Every row gives one point. Each copy is the shape, with its points in the same order, stretched, turned, moved and blurred by noise. Is it also mirrored, or only turned?
In the rows, zero is written as 128.

Shape:
[[104 142]
 [114 146]
 [133 115]
 [121  56]
 [117 127]]
Copy 1 (5 x 2):
[[138  92]
 [126  99]
 [136 142]
 [188 171]
 [138 117]]
Copy 1 is: only turned
Copy 2, 5 rows:
[[104 142]
 [106 128]
 [132 144]
 [161 221]
 [118 146]]
Copy 2 is: mirrored

Shape:
[[105  88 111]
 [100 168 103]
 [158 130 141]
 [131  93 141]
 [145 140 110]
 [119 170  90]]
Copy 1 (6 x 3):
[[154 100  97]
 [212 156 130]
 [101 151 142]
 [ 99 121 114]
 [154 136 144]
 [213 145 143]]
Copy 1 is: only turned
Copy 2 (6 x 3):
[[111 101  63]
 [120  85 168]
 [125 165 121]
 [125 138  73]
 [103 144 145]
 [102 106 181]]
Copy 2 is: only turned
Copy 3:
[[ 72 105 109]
 [128  73 171]
 [157 139 113]
 [ 97 143 115]
 [153 100 117]
 [146  78 150]]
Copy 3 is: mirrored
Copy 4:
[[101  89 120]
 [ 87 145 169]
 [152 136 116]
 [141  96 118]
 [116 146 115]
 [ 83 162 144]]
Copy 4 is: only turned

Shape:
[[110 113 105 150]
 [183  98 116  88]
 [105  96 125 125]
 [116  96 147  84]
 [103 133 109 115]
 [209 119 121 111]
 [104 166 179 137]]
Copy 1, 7 rows:
[[126 131  95 108]
 [117 113 142 199]
 [113 111 120  95]
 [ 97 105 156 118]
 [ 97 147 111 113]
 [154 126 132 215]
 [142 159 151  84]]
Copy 1 is: mirrored
Copy 2, 7 rows:
[[127 159 141 151]
 [178 125 116  82]
 [132 155 111 141]
 [130 130  92 103]
 [109 148 129 123]
 [181 108 134  93]
 [ 79  88 129 141]]
Copy 2 is: only turned
Copy 3:
[[147 153 143 166]
 [124 134  81 108]
 [132 152 129 176]
 [103 125 106 168]
 [127 123 146 152]
 [143 117  75  95]
 [141  68 127 182]]
Copy 3 is: only turned
Copy 4, 7 rows:
[[ 91 110 101 116]
 [159 152  69 119]
 [106 103  92  94]
 [137 109 100  71]
 [ 93 121 126  84]
 [177 156  92 161]
 [145  84 207 118]]
Copy 4 is: only turned

Shape:
[[ 98 109 110 149 115  94]
 [113 185  93 117 111 106]
 [122 181 104 136 131 153]
 [ 86 102 125 121 107 174]
 [ 84 139 145  78 132 113]
 [153 160 151 148 139 131]
 [168 149 125 124 159 117]
 [145 158 159  97 163 121]
 [155 138 139 104 123 104]
 [ 76  92 147 120 152 119]
 [157  97 101  79 154 183]
 [162 102 135 160 103 161]]
Copy 1 (12 x 6):
[[149 121 141 104 157 149]
 [193 135 113 177 146 126]
 [169 118  89 164 145 101]
 [113 130 155 100 144  86]
 [146 121 167 157 116 122]
 [136 119  86 150 127 145]
 [133  92  87 173 151 151]
 [132 100 109 180 118 143]
 [126 132 126 166 141 163]
 [122  87 161 101 126 127]
 [ 76  80 121 165 187  91]
 [ 86 142 106 105 163 134]]
Copy 1 is: only turned
Copy 2:
[[183 142 171 116 117 100]
 [170 178 114 126 205 110]
 [160 128 103 140 187 128]
 [121  54 147  93 153 135]
 [ 89 145 101  64 142 137]
 [132 138 122 147 114 162]
 [114 151 119 158 142 124]
 [ 73 152  89 113 119 157]
 [ 91 150 137 124 143 135]
 [122 108 135  77  75 123]
 [ 45  53 120 141 199 101]
 [130  60 183 157 130 146]]
Copy 2 is: only turned

Shape, 14 rows:
[[147 132 106 147 136 153 107 108]
 [121 112 116 139 124 128  44 176]
 [137 104 135 153 120 138 168 114]
 [144 172 139 147 119 162 149 110]
 [120 140 123 122 137 146 135 106]
 [128 155 114  60 143 148 145 120]
 [138 146 130 137  94  91 159 112]
 [124 144 146  95 119 160 161 143]
 [ 99 161  80 125 111 157 156 102]
 [122 167  77  71 112 158 156 109]
 [146  55 144 145  69 107 134 139]
 [142 126 113 132 131  85 164 152]
 [102 123 147 128 102 116  93 128]
 [146 141 120 126 121 158 132 123]]
Copy 1, 14 rows:
[[121 116 116 132 161 139 106 153]
 [ 62 136  99 107 107 126  32 173]
 [125  94  88 102 147 143 176 126]
 [133 105 160 104 163 134 182 139]
 [130 136 127 124 138 141 149 136]
 [175 144 152 124 100 125 165 121]
 [105  89 131 142 128 146 170  88]
 [153 122 142  73 109 128 193 130]
 [148 123 153 111 130 205 146 154]
 [185 125 168 112 105 182 149 131]
 [ 90  79  50  81 125 145 105  89]
 [111  78 104 148  93 129 180 122]
 [ 74 147 112 109 124 137  94 114]
 [139 106 133 103 142 137 142 142]]
Copy 1 is: only turned
Copy 2, 14 rows:
[[124 115 192 128 138 131  92 140]
 [150  68 122  70  89 145  93 181]
 [ 91 130 119 143 147 157 109 118]
 [119 139 191 142 115 119 155 116]
 [133 137 160 147 142 141 114 140]
 [155 165 163 163 126  80 129 113]
 [124 141 125 154 127 157 118  57]
 [128 151 122 149  99 107 158 134]
 [126 174 177 173  97 124  85 135]
 [140 189 181 192  99  72  96 106]
 [ 82  68  44 142 118 166  78 111]
 [115 149 102 109 131 147  99  64]
 [144  78 104 128 118 169 114 144]
 [124 129 168 142 117 112 123 122]]
Copy 2 is: only turned
Copy 3, 14 rows:
[[130 165 172 146 130 123 102 145]
 [202 187  97  91 128 107  92 187]
 [ 79 108 147 137 148  98 110 103]
 [ 68 110 159 161 163 150 108 148]
 [100 144 159 141 116 148 119 137]
 [ 96 157 152 154  89 130 178 141]
 [ 70 140 125 116 165 132 118  71]
 [ 70 105 134 145 137 122 143 148]
 [ 46 172 188 138 117 150 101 135]
 [ 52 183 194 153 105 136 164 139]
 [128 124 116  66 188  52 104  94]
 [ 87 156  87 142 125  93 148  72]
 [142 146 116  77 146 145  83 140]
 [103 142 161 149 145 116 123 154]]
Copy 3 is: only turned
